Every row gives one point. The points of each table are mixes of a few directions, plus a little noise. Count the directions of each table, and those that both share. Where both have some left over, give the other angles between the two spaces (their principal angles), to ten degrees, smallest first.
In the rows, zero is written as 128.

First, 4 rows:
|  78 |  56 |
| 115 | 110 |
| 151 | 161 |
| 168 | 185 |
Second (7 x 2):
|  54 |  22 |
| 156 | 167 |
| 110 | 102 |
| 155 | 167 |
| 123 | 122 |
| 159 | 171 |
| 140 | 145 |
Directions: first 1, second 1, shared 1

First, 4 rows:
| 181 | 108 | 169 |
| 170 | 112 | 161 |
| 123 | 130 | 124 |
|  39 | 161 |  58 |
Second (6 x 3):
| 111 |  88 | 145 |
| 134 | 141 | 123 |
|  76 |   7 | 178 |
| 153 | 187 | 104 |
| 142 | 160 | 115 |
| 153 | 185 | 104 |
Directions: first 1, second 1, shared 0; angles 80

First:
| 123 | 132 | 161 | 123 |
| 117 | 137 | 197 | 118 |
| 111 | 142 | 235 | 113 |
| 133 | 124 |  99 | 132 |
| 141 | 117 |  49 | 139 |
| 129 | 127 | 120 | 129 |
| 144 | 115 |  34 | 141 |
Second, 6 rows:
| 134 | 123 |  90 | 133 |
| 120 | 134 | 175 | 121 |
| 112 | 141 | 225 | 114 |
| 148 | 112 |   7 | 145 |
| 130 | 126 | 115 | 130 |
| 124 | 132 | 154 | 124 |
Directions: first 1, second 1, shared 1

First, 9 rows:
|  88 | 138 | 130 |  51 |  86 | 184 |
| 136 | 142 | 213 | 123 | 126 | 197 |
|  86 |  97 |  45 | 138 | 168 | 155 |
| 147 | 163 | 151 | 100 |  88 | 128 |
| 180 |  93 | 223 | 203 | 157 |  17 |
| 114 | 150 |  70 | 102 | 115 | 164 |
| 140 | 153 |  89 | 144 | 137 | 156 |
| 148 | 102 | 165 | 178 | 159 |  83 |
| 113 | 113 |  66 | 111 | 116 |  68 |
Second, 8 rows:
|  61 |  40 |  52 | 173 | 220 | 148 |
| 171 | 130 | 197 | 158 | 123 |  65 |
| 147 | 180 |  74 |  96 |  82 | 118 |
| 167 | 169 | 108 | 153 | 125 | 128 |
| 155 | 162 | 112 | 148 | 130 | 144 |
| 110 | 108 | 125 | 118 | 131 | 117 |
| 139 | 118 | 249 | 138 | 137 | 168 |
|  74 | 116 | 109 |  38 |  78 | 135 |
Directions: first 4, second 4, shared 4

First, 7 rows:
| 124 | 119 | 128 | 115 | 135 | 111 |
| 122 | 111 | 127 | 103 | 143 |  93 |
| 147 | 189 | 131 | 217 |  77 | 249 |
| 116 |  92 | 126 |  75 | 159 |  56 |
| 126 | 122 | 128 | 120 | 133 | 117 |
| 142 | 173 | 131 | 193 |  90 | 217 |
| 116 |  91 | 126 |  74 | 158 |  55 |
Second:
| 150 | 154 | 124 | 100 | 139 | 149 |
|  54 | 177 | 121 | 137 | 148 | 168 |
| 155 | 168 | 124 | 102 | 164 |  89 |
| 110 | 121 | 144 | 167 | 148 |  80 |
| 147 | 119 |  52 |  32 |  55 | 148 |
| 147 | 130 | 184 | 171 | 161 | 185 |
| 154 | 107 | 111 |  98 |  95 | 147 |
| 107 |  48 | 163 | 217 | 114 |  57 |
Directions: first 1, second 4, shared 0; angles 40

First:
| 122 | 171 |  87 | 186 | 188 | 132 |  84 |  92 |
| 219 |  80 | 177 | 103 | 186 | 169 | 159 | 222 |
| 149 |  93 | 188 | 192 |  92 | 119 | 164 |  73 |
|  76 | 151 | 137 |  97 |  83 | 118 | 117 | 160 |
|  61 | 115 |  78 |  83 |  76 |  78 |  74 | 123 |
| 163 | 157 | 135 | 184 | 176 | 159 | 159 |  84 |
| 104 | 129 |  94 |  51 |  96 | 120 | 141 | 140 |
Second (9 x 8):
| 175 |  47 | 199 |  61 |  41 |  89 | 148 |  77 |
|  58 | 160 |  79 | 129 | 223 | 130 | 169 | 117 |
| 115 | 152 |  95 | 163 | 146 | 141 | 123 | 136 |
| 169 | 119 | 103 | 194 |  69 | 133 | 143 |  43 |
|  97 | 154 |  94 | 146 | 183 | 134 | 162 |  87 |
| 197 | 179 | 200 | 111 | 132 | 160 |  74 | 157 |
|  77 |  51 | 138 |  55 | 108 |  83 | 145 | 177 |
| 115 | 132 | 130 | 115 | 141 | 129 | 116 | 163 |
| 149 | 159 | 114 | 176 | 109 | 156 |  68 | 196 |
Directions: first 5, second 4, shared 2; angles 60, 60

First, 8 rows:
| 133 | 128 | 131 | 139 | 120 | 123 | 114 | 120 | 122 |
| 119 | 110 |  94 | 107 | 148 | 113 |  88 | 144 |  32 |
| 133 | 123 | 125 | 138 | 122 | 116 |  98 | 120 |  96 |
| 121 | 123 | 115 | 112 | 141 | 129 | 130 | 140 | 106 |
| 123 | 149 | 155 | 118 | 130 | 160 | 213 | 135 | 249 |
| 130 | 131 | 135 | 134 | 123 | 130 | 133 | 124 | 144 |
| 137 | 137 | 149 | 149 | 110 | 130 | 135 | 111 | 172 |
| 127 | 124 | 121 | 126 | 131 | 123 | 114 | 129 | 104 |
Second (10 x 9):
| 151 |  93 | 110 | 165 | 130 | 125 |  97 | 152 |  88 |
| 161 |  85 | 106 | 177 | 118 | 120 |  77 | 147 |  85 |
| 118 | 136 | 134 | 116 | 144 | 135 | 154 | 135 | 127 |
| 143 | 134 | 129 | 131 |  75 | 107 |  73 |  81 | 169 |
| 107 | 153 | 140 |  98 | 138 | 135 | 163 | 119 | 150 |
| 101 | 165 | 147 |  87 | 134 | 135 | 170 | 109 | 166 |
| 117 | 135 | 133 | 118 | 144 | 135 | 153 | 136 | 126 |
| 122 | 156 | 139 | 104 |  91 | 116 | 110 |  80 | 184 |
| 134 | 106 | 118 | 148 | 153 | 136 | 136 | 164 |  86 |
| 127 | 117 | 124 | 136 | 153 | 137 | 146 | 155 | 100 |
Directions: first 2, second 2, shared 0; angles 30, 50

First:
|  58 |  70 | 149 | 143 | 172 | 100 | 147 | 130 | 173 | 127 |  92 |
| 146 | 133 | 147 | 135 | 105 | 108 | 121 |  98 | 112 | 166 | 142 |
| 116 | 119 |  89 | 147 | 109 | 152 |  53 | 172 | 147 |  58 | 135 |
| 181 | 108 |  98 | 137 | 174 | 177 | 168 | 182 |  70 | 142 | 125 |
| 105 | 140 | 146 | 125 |  99 |  99 | 105 |  95 | 155 | 127 | 132 |
|  92 | 110 | 146 | 132 | 134 | 104 | 129 | 113 | 155 | 131 | 116 |
| 106 |  94 | 129 | 157 | 120 | 114 |  83 | 134 | 143 | 120 | 127 |
| 221 | 249 | 120 |  48 | 111 | 170 | 218 | 102 |  69 | 152 | 155 |
Second:
|  63 | 118 |  69 | 105 | 149 | 138 | 169 | 113 | 136 |  20 | 128 |
| 117 |  94 | 180 | 148 | 127 | 113 | 139 | 145 | 112 | 176 | 116 |
| 153 | 106 | 110 | 162 | 130 | 132 |  66 | 146 | 136 | 139 | 132 |
| 118 | 129 | 136 | 112 | 120 | 137 | 189 | 127 |  77 | 116 | 136 |
| 103 | 211 | 114 |  60 | 158 | 163 | 136 | 165 | 231 |  63 |  91 |
| 184 | 140 | 134 | 145 | 149 | 119 |  70 | 125 | 178 | 200 | 116 |
| 156 | 134 | 194 | 152 |  67 | 105 |  77 | 129 | 108 | 199 | 142 |
| 107 |  99 |  82 | 135 | 135 | 105 | 154 |  63 | 101 |  96 | 150 |
| 150 | 120 | 134 | 134 | 117 | 140 | 150 | 140 |  73 | 142 | 142 |
Directions: first 4, second 6, shared 4
